Each row is a point. Each copy is the shape, with its points in the same order, turned, moved and blurred by noise. Say if it was mirrored as well.
In the rows, zero is written as 128.

Shape:
[[198 192]
 [145 134]
 [146 170]
 [137  90]
 [ 99 143]
 [ 99 103]]
Copy 1, 6 rows:
[[103  55]
 [116 128]
 [137  97]
 [101 173]
 [160 148]
 [143 179]]
Copy 1 is: only turned
Copy 2 (6 x 2):
[[ 41 129]
 [121 148]
 [ 98 123]
 [154 180]
 [153 117]
 [172 144]]
Copy 2 is: only turned
Copy 3:
[[120 205]
 [124 129]
 [147 154]
 [104  85]
 [170 106]
 [143  74]]
Copy 3 is: mirrored

Shape (6 x 3):
[[ 91 126 145]
 [200 118 174]
 [108 131 151]
 [ 96 178  83]
 [135 119  83]
 [185 132 114]]
Copy 1, 6 rows:
[[124 135 187]
 [153 161  74]
 [132 140 168]
 [111  55 182]
 [ 74  98 128]
 [119 109  88]]
Copy 1 is: mirrored
Copy 2:
[[ 91 137 157]
 [131  58  82]
 [103 121 148]
 [163 175 168]
 [132 175 107]
 [161 115  82]]
Copy 2 is: only turned

Shape (9 x 6):
[[123 165  69 126  93  99]
 [175 100 118 151 153 100]
 [127 175 113  64 134  89]
 [127 130 129 140 107 129]
 [ 83  72 167 124 111 164]
 [140  86  66 146 185 168]
 [129 127 170 139 142 133]
 [110 142 132 159 146 208]
 [195 105  70  61 119  99]]
Copy 1:
[[183 103  75 165 146 110]
 [130 197 112 148 130  89]
 [180 106 157 158 176 120]
 [126 127 100 126 121 120]
 [ 68 104 141 123  73 125]
 [ 63 162  94 206 146  84]
 [102 142 133 100 135 108]
 [ 49 109  82 123 159 121]
 [175 177 135 218 138 151]]
Copy 1 is: only turned
Copy 2, 9 rows:
[[ 70 121 172 107  93 120]
 [114 166 136 100 170 165]
 [ 73 153 106 134  96  82]
 [141 126 153 123 119 127]
 [202  80 104 110 131 127]
 [ 93  89 109 125 166 211]
 [164 142 128 142 151 125]
 [156  81 141 190 137 170]
 [ 67 175  93  71  88 166]]
Copy 2 is: mirrored
Copy 3 (9 x 6):
[[102 160  96  66 159 124]
 [126 163 195 110 122 115]
 [119 145  81  87  82 129]
 [115 119 139 118 151 135]
 [140  58 145 167 155  94]
 [131 193 160 170 156  65]
 [134 113 156 148 124 151]
 [114 137 122 201 179 139]
 [ 66 164 147  75  80  60]]
Copy 3 is: only turned
